Every row gives one point. To make a cloud, some directions were put in groups of two or more. Within a group, all points are equally far from the middle, so they leave a hole (a ring in 2 directions, a hollow ball in 3). The other directions are filled evenly. Then the cloud was stretched, turned, moved and blurred a little. How many holes are there, and how many directions does each take, smallest first?
In the rows, zero is written as 128.

Cloud (19 x 3)
[[160 145 166]
 [119 123 189]
 [177 133 116]
 [123  71 138]
 [127  83 162]
 [ 68 189 118]
 [102 178 180]
 [161 121 163]
 [ 89 118 186]
 [159 183 112]
 [ 86  76 119]
 [160 180 137]
 [109 202 151]
 [130  71 129]
 [ 58 172 145]
 [ 89 202 111]
 [106  74 100]
 [132  94 172]
 [110 107  62]]
Holes: 1 (3)

Cloud (27 x 4)
[[115 184 171 176]
 [ 63 128  97 153]
 [ 88 139 188 169]
 [134 180  76 132]
 [152 179 106 192]
 [190 132 167 131]
 [161 144  70 149]
 [138  94  80 172]
 [ 87 142 186 173]
 [ 82 129 156  90]
 [ 87 117 172 189]
 [112  90 189 169]
 [ 89 141 175  98]
 [170  90 177 164]
 [157 115  72 155]
 [ 94 111 195 156]
 [113 183 170 178]
 [119  87 174 189]
 [179 133 129 100]
 [161 111  79 127]
 [162 112  82 122]
 [ 96  93 106 189]
 [138 180  77 158]
 [162 164 140  95]
 [ 83 150 170 185]
 [ 86  96 101 179]
 [ 86 141 184 175]]
Holes: 2 (2, 2)

Cloud (82 x 8)
[[106  72 169  77 153 158  69 146]
 [103  66  86 120  56  87 143 140]
 [ 78 129 175 164 104  62 133 159]
 [169 131 144 111  45 105  69 130]
 [102 178 173 136  69 178  69 150]
 [168  68 138 135 168  92 104 147]
 [ 70 114 168 113 173 137  72  79]
 [ 64 160 157 100  87 141  42 134]
 [ 91 159 134 157 180 187  85 101]
 [ 97 168  62 129 140 188 144 138]
 [ 90  78  99  71 140 191 153 113]
 [115 168 111 191 110 149 103  56]
 [158 116  64 101 121 176  89 180]
 [173 146 185 116  88  91  82 135]
 [144 154 124 179  65 139  80 187]
 [154 178 149 115 164 112 154  83]
 [ 82  94  77 141 123  96  95  59]
 [ 82 151 129 177 157 147 151  64]
 [ 94  74 170 119 175 139  63 130]
 [144 151  92 146 173 176  91 173]
 [ 78 132  84 124 162 119  52 154]
 [124  88 146  60  91  84 156 163]
 [161 138 110  94  51 131  70  93]
 [117  73 181 117  67 175 102 178]
 [147 108 133  62 155 118 172  90]
 [164  80 119 148 140 134 124  49]
 [ 63 162  79 113 148 176 143  94]
 [145  78 202 129 141 153  78 108]
 [163 140  67 109  95 121  50 125]
 [147 163  76 166 119 104  86  77]
 [ 89  72 101  82 118 128  48 103]
 [121  51 116 175 145 141 144 168]
 [160 134 176 102 126 144 122 207]
 [106  84  95  55 100 142 177 144]
 [ 76  73  97  92 122 157  47 127]
 [ 97  84 108  65  95 177 116  72]
 [148 163 163 104 138 130 171 187]
 [167 151 187  93 110 103 141  91]
 [ 69 132 164 183  94 130 151 183]
 [ 48 135 186 121  73 154 144  91]
 [169 121 171 149  74 145 155  74]
 [146 122 178  65 139 193 109 114]
 [131  75 124  94 166 140  87  62]
 [ 78 150  52 145 131 132 157 146]
 [ 92  72 159 179  70 121  64 146]
 [ 50 137  86 109 157 182 129 147]
 [103 166  71 174  83 129 169 124]
 [107 144 124 179 175 132  71 164]
 [141  85 127  86  57 123 106 197]
 [147  79 158  92 164 140 111 190]
 [ 97 152  88 165  68 158  69 179]
 [ 38 148 162  92 102 181 123 154]
 [167  69  87 148  84 100  87 100]
 [188 132 180 155 113 102  82 121]
 [ 72  89  97 148 169 160  65 144]
 [149  78 142 161  70 153 111  59]
 [148 130  91  75 139 200  86 161]
 [180  99 109 113 171  88 126 149]
 [ 61 118 102 107  79 112  47  95]
 [101 197 149  89  71 108 134  94]
 [ 95  66 117  71 135 141  57 152]
 [147 150 119  84 169 179 167 154]
 [159 148  74 131 124 177 144  69]
 [156 159 109 119 170 171  71  84]
 [166 154 123 175 102 151 175  86]
 [142 185 175 155  90 110 150  88]
 [125  63 149 148  57 147 128 190]
 [100  58  75 131 137 106  67 134]
 [130 171 129  62 142 195 142 131]
 [ 82 137  90 145 167  79 138  86]
 [132 173 180  98  91 194 141 154]
 [ 84  91 149  85 153  62  98 126]
 [156 138 108 100 170 202  83 132]
 [174  72 102 160  91 120  73  94]
 [110  77 168  78 159 147  67 101]
 [173 114 194 119 104  94 126  89]
 [ 47 108 109  76 115 180 118  85]
 [160 152 141  58  97  81 102 122]
 [100 169 125 131  53  74  90 167]
 [181 146 113 169 149 100  81 100]
 [108 173 106 121 175  75 142 117]
 [164 117 144  69 153 142  58 147]]
Holes: 3 (2, 3, 3)

Cloud (94 x 9)
[[125 172 156  70 177  63 147 149  88]
 [102 137  55 136 163 133 159 172 153]
 [ 80 154 182  97 127  47 130  94  76]
 [140 181  82 159 102 157 169 165  50]
 [153 173  92 140 202 122 115 116  86]
 [147  94 186  90 121 106 137 160 188]
 [127 189 125  99  81  96 118 176 130]
 [160 175 133 175 201 151 194  93 111]
 [124 176 176 153 206 119 131 108  38]
 [ 94 115 197 134  84 147 128  76  64]
 [179 143 194  82 113 116 122  95 158]
 [110  85 195 105 108  87 136 135 114]
 [ 75 142 148 102 161 180 146  42 157]
 [123 106 206 147 152 176  88  69 146]
 [178 127 171 154 232 127 178  96 134]
 [ 77 116 165 136 107 187 165 101 127]
 [123  77  90  83 130 175 116 140  49]
 [ 81 106 122  70  97 179 118 136  52]
 [150 186  76 138 101 145 175 137  78]
 [108 140 129 185 144  72 115 194  81]
 [149 184  80 155 110 109 170 132 193]
 [144 108 206 114  82 121 155 110 115]
 [139  85 142  73 175 132 187 116 167]
 [114 191 141  75 131 144 101 145  66]
 [115 168  73 147 134 137 160  46  93]
 [ 89 181 131  89 142 184 158 110 145]
 [156  91 137  72 147 137  86 117  81]
 [187  90 123 156 194 104 142 176  81]
 [114 195 172 188 139 180 136  56 163]
 [108 200 184 104  82 109 157 121  85]
 [124  86 115 199 144 100 153 102 191]
 [152  78  97  87  83  92 170 191 100]
 [116 118 100 140 183 102  73 101 153]
 [109 145  71 132 160  69 161 123 105]
 [111  71  90  87  85  93 169 173  91]
 [108 113  99 113  59 162 121 134 148]
 [ 82 137 175 165 121 179 120  95  87]
 [108 113 112 193 157  69 145  97 135]
 [ 97 105  84 187 158 132 163 166 148]
 [167  98 194 146 222 144 129  92 156]
 [200 126 131 120  96 106 116  62 106]
 [ 91 179 139 101 173 174 167  76 189]
 [163 187 205 156 127 108 129 131  59]
 [179 155 125  82  95  80 173 152 115]
 [158  78 146 153 196 156 174 201 117]
 [200 107 132 166 122  62 152  81 107]
 [110 112 143  94 108 188 146  53 192]
 [173 146 121  75  93 167 176 129 124]
 [105 160 193 190 116  95 103  85 125]
 [132  70 166 122 165 123 192 187 114]
 [168 118 114  76 107 156 169  68  82]
 [146  99 181 135 149 188 148 113  59]
 [185 191 135 174 125  90 108 110 114]
 [111  91  70 138  91 119 170 116 113]
 [197 103 115 109 187 118 101 150 177]
 [156 152 168  80 199 102 170 159 160]
 [160  83 116  78 155 100 159 155 176]
 [178 173 142  87 140  67 137 126 157]
 [124 147  91 166 182 121  88 204 168]
 [142 192 108  92 174 180 117 122 165]
 [172 167 108 182 180  81 185 121 158]
 [ 91 108  71 159 150  87 158 187  61]
 [125 100 174 148 118 182 182  71 164]
 [131 168  94 154 180 134 117 125  34]
 [127  71 112  87 176  78 112  93  83]
 [ 80 131 174 100 184 121  90 115 160]
 [119 201 213 128 127 100 114  94  86]
 [108  91 146  85 139 148 191  51 146]
 [168 113 173 156 111 177 138 154  46]
 [100 135 169 186 188 170  82 118 167]
 [ 95  83  96  92 122 105 151 169 171]
 [ 91  85 131  76 159 178 158 107 129]
 [ 81 155 187 119 165 138  88 176 132]
 [170 126 168  78 115  82 179  79 143]
 [158 106 154  60 161 178 114 141 107]
 [ 94 159 158 158 214 154 149 130 158]
 [ 91  98 169 107 104 107 187  70 127]
 [169 177 111  83  92 123 191 116 101]
 [126  97 144 187 103 207 131 136 147]
 [ 89 164 156 182  98 164 168 118 149]
 [178 134  76  92 175 125 189 185 147]
 [142  90 102  85 160 160 171  42 165]
 [161 114 159 142 169 149 222 102  90]
 [ 97  83 149 179 129  74 169 116  83]
 [104 103 166  92  94  87 114 101 147]
 [184 118 141 172 190 168 193  63 134]
 [196 157 121 164  84 109 165 157  87]
 [177 116 103  89 155 168 181  48 184]
 [ 94 174 206 143 116  97 109 116 140]
 [104 158  75  96 177 165 144 175 167]
 [145 100 203  93 103  98 135 157  98]
 [164 115 158  70 216 155 157  92 157]
 [ 77 124  83  80 162 109 155 167  94]
 [148  82  92 172 121 198 158 141 138]]
Holes: 3 (2, 2, 3)

Cloud (86 x 9)
[[ 88 138 109 208  85 134 140 179 158]
 [139 175 122 209 132  61 105 140  74]
 [143  81 176 103 168  88  83 126  67]
 [105 157 133 194  72 128  97 104  53]
 [ 67  83 162 169 142  43  84 142 148]
 [ 96 167 113 135 108 144 181 181 165]
 [ 98  70 127 109  67 153 114 143 177]
 [105 103 154 135 159  79  21  99 119]
 [ 94 130 123 118 173  72  74 103  55]
 [162  93 128 192 112 131  67 130 192]
 [160 181 136 114 182  94 132 126  81]
 [155 160 137 126  86 145 162 171  76]
 [123 157 124 182  76 119 129 167  52]
 [123  82 144 173 141 125  73  39 125]
 [ 71 142 115 166  67 144 166 182 123]
 [ 62 138 107 159 180  80  91 175  95]
 [132 177 131 121  92 198 152 122 100]
 [166 117 157  63 129 112  62 133 114]
 [157 112 162 118 183 130  58  82 108]
 [ 94 211  99 117 122  87  80 124 144]
 [ 81 166  91 155 168 134 143 184 129]
 [176 181 155 144  60 101 100 126 173]
 [ 75 134 164 153  79 168 103 196 150]
 [130 191  83 167  99 101  99 168 176]
 [149 188 113 110 120  79 147 190 141]
 [ 97 172 201 132  86 183 101 109  95]
 [ 92 125 104 183 139  98  26 135  91]
 [146  74 165 121 164  78  48 160 138]
 [131 207 108 160 159  64 116 123  91]
 [164 162  99 131 122 127 135  55 169]
 [107  90 149 151  58  92 116 124  52]
 [101 175 162 118  66 148 137 139  58]
 [ 79 137 135 172 163 110  65 112  40]
 [110  61 160 137 189 112 159 144 138]
 [113 170 178 145 161 105  49 171 123]
 [122 113  84 105 149  41 125 135 150]
 [ 65 153 213 148 103  99 151 121 127]
 [157 170 113 175 146 147 137  54 106]
 [163 128  77 147 165  63 146 161 141]
 [ 83  80 137  76 171 160  98 135 121]
 [ 55 146 188 170 155 136 152 132 144]
 [ 78 160 155 106 118 150  93 204 133]
 [144  57 150 170 119  59  79 163 171]
 [159 125 139 199  81 136 102 112 194]
 [122 126 179 149 187 159 155 124  78]
 [108 188 126 153  38 100  99  90 120]
 [ 93 148 176 163  76 130  98 184 185]
 [ 99 164 133 196  55 109  65 121 167]
 [ 72  35 171 146 120 114  97 178 117]
 [102  55 189 117  87  89 148 143 137]
 [108 216  91 118 110  99  77 138 136]
 [171  89 126 137  78  49  70 151 131]
 [156  93 195 147 121 121  73  54 133]
 [172  94 192 141 106  57  90  93 116]
 [104  53 192 115  96  95 148 144  95]
 [152  71 114 164 162  81  46 139  98]
 [ 56 151 202 120  88 126 112  79 136]
 [126 139 132 123 158 126 167 103 197]
 [166  95 183 109 114 168  91 122  89]
 [127 188  96 162  79 138  60 161 150]
 [127  86  78 134  92  56 145 163 147]
 [171 124 144 171  85 129  71 147 197]
 [130  60  87 168 132 136  55 147 134]
 [186 119 114 134  73  76 162 115 109]
 [ 97  69 152 147 171 140 143  63 110]
 [151 169 118 137  80 174 151  87 169]
 [110  85 150 110  52 127 153 105  89]
 [145  97 186 143 159  74 115 171 172]
 [164 172 136 140  77 168  96 146  86]
 [ 92  98  68 119 172 108  74 143 127]
 [179 116 145 130  71 116 171 133  93]
 [132  77 185 122 104 161  81 104 179]
 [104  60 130 179 154 150  92  73 147]
 [ 75 125 122  97  85 117 108 206  96]
 [106 142 155 187 176 180 137  87 119]
 [143  99  97 145 162 150 152  75  79]
 [103 141 108 186  78  45 112 155  76]
 [ 44 144 164 134 143  91 172 115  87]
 [104 155 136 119 117 162 195 170 144]
 [ 58 136 164 117 165 106 115 164  55]
 [118 176  89 144  95 162  91 183 100]
 [141 201 175 118 147  78 149 102 105]
 [ 45 159 123 105 132 161  90  95 147]
 [ 69 124 123 189  70 178  77 135 122]
 [ 94 182 196 156 142  91 154  91 137]
 [126  66  92 167 160  78  55 154 129]]
Holes: 3 (2, 3, 4)

Cloud (92 x 9)
[[148 141 180  51 114  87 127 102  88]
 [ 86  81 194  85 152 124 162 178 180]
 [ 82  93 126 135 156 157 136  83 160]
 [100 165  96 131  90 193 211 142  90]
 [107  67 199 177 104 126 155 113  90]
 [ 60 100  98 170 155 185 163 161 126]
 [123 189 101  74 127 188 178 114  93]
 [165  85 121 157 205 114 189 125 132]
 [125  56 170 126  66 201 174 125 101]
 [154 140 164 141 127 101 201 179 192]
 [170  70 152  99  98 128 205 105  84]
 [127  57 118 110 154 119 140 213  69]
 [137 127 108 151 206 131 129 145  51]
 [ 88 171  81 122 189 120  95 122 131]
 [148 147  64 111 168 159 163 179 135]
 [116 109  92 145 185  77 195 143 146]
 [ 83 181 102 175 106 153 139 167 107]
 [104  93 110 146 147  45 143 174  75]
 [209  90 183 105 175 123 157 126 110]
 [ 69  57 118 122 138 135 125 129 115]
 [ 61 126 106  95 203 155 155 152  93]
 [163  81 114  98  83 139 129 116 163]
 [173  80 186 149 163 131  98 129 122]
 [141 116 122  83  75 174 124 173  78]
 [182 165 161 155 154 188 153  90 132]
 [135 108 194  97 123 126 106  67 113]
 [124 184  89  47 125 103 118 137 156]
 [173  92 187 149  84 136  92 179 161]
 [151 213 151 111 138 102 157  80 128]
 [128 157 188 150  93  70 126 150 102]
 [ 62 131 176 137 132  98 153 134 196]
 [125 136 203 100  64  93 139 150  94]
 [113  88 103  86 149 191 110 186 105]
 [161 143 139 104 140  56 148 200  99]
 [117 127  55 129 177 170  97 155 157]
 [131  80 101 138 157 161 167 192 211]
 [153  88 106 142 195 113 207 122  88]
 [160 108  91 143 142  91 159 240 112]
 [157  76 142  80 109 201 170  99 145]
 [ 97  86 125 170 179 155 159 152 186]
 [109  96 107  41 208 123 111 141  93]
 [144 122 115  84 120  66 159 147  56]
 [152  53 171  60 148 148 180 119 136]
 [ 70 194 159 137 101 136 132 146 150]
 [145  88 110 132 105  75 136 105 100]
 [100 148 143 129 187 141 104 185 175]
 [152 106 106 154 125 152 223 166  88]
 [172 200 122 145  93 133 137 180 131]
 [120 115  86  89  94 148 186 160 174]
 [145 133 132  87 159  49 143 149  60]
 [123  30 174 100 164 101 142 161 158]
 [ 66 184 144 146 149  79 145 163 120]
 [ 95 106 138 105 119  43  92 211 108]
 [173  49 108  77 123 114 164 168 130]
 [104 167  72 141 168  59 144 126 115]
 [155 102 141  75 104 168 123 210  90]
 [139  96 196 184 151 110 121 169 124]
 [ 93  87 121 190 144  53 190 191 135]
 [131 140 168  80  83 160 101 132  94]
 [ 78  49 121 123 130 192 137 170  84]
 [135 162 145 129 101  73 115 144  75]
 [123  95 138 208 172 127 156 149 166]
 [ 67 141 139 107 171 114 128 221 164]
 [105 159 186 144 169  67 160 127  96]
 [ 98 141 178  89  59 142 109 163 114]
 [190  94 188 136  63 129 170 172 143]
 [119 106 119 130  93  80 177 122  55]
 [130 131 173 115 162 152 217 128 156]
 [115 168  80 119  94 182 175 160 125]
 [123  93 186  61 184  85 109 139 108]
 [105  91 191  83 182 118  93 118 119]
 [202  91 157  98 103 150  94 120 181]
 [ 88  96 136 134 194 120 140 101 188]
 [160  51 125 123 107 123 193 196  95]
 [149 150 172 117 128  92 181 195  91]
 [193 142 152 131 171 139 174 141 174]
 [108  86 118 160 177 121 147 165  37]
 [138 134 164  71 190 161 163 126 164]
 [120  41 135 125 153  78  95 144 180]
 [145 115 109 127 159 115 187 186  59]
 [131 118 127 173  65 142 212 129  68]
 [114 145 135 165 167  59 107 200 111]
 [163 137 189 101  75  89 120 137 124]
 [151  89 187  72 152 151 132 178  81]
 [211  57 148  78 140 148 129 140 174]
 [140 127 119 112  91 148 152 114 213]
 [ 75 134 145 147 114 148 186  73 152]
 [146  64 113 109  61 168 151 180 139]
 [123  81 110  92  92  61 157 164 104]
 [199 180 124 102 112 106 128 122  79]
 [164  51 121 175 177 129 151 149 106]
 [193  39 113  89 131 127 147 172 155]]
Holes: 3 (2, 2, 3)
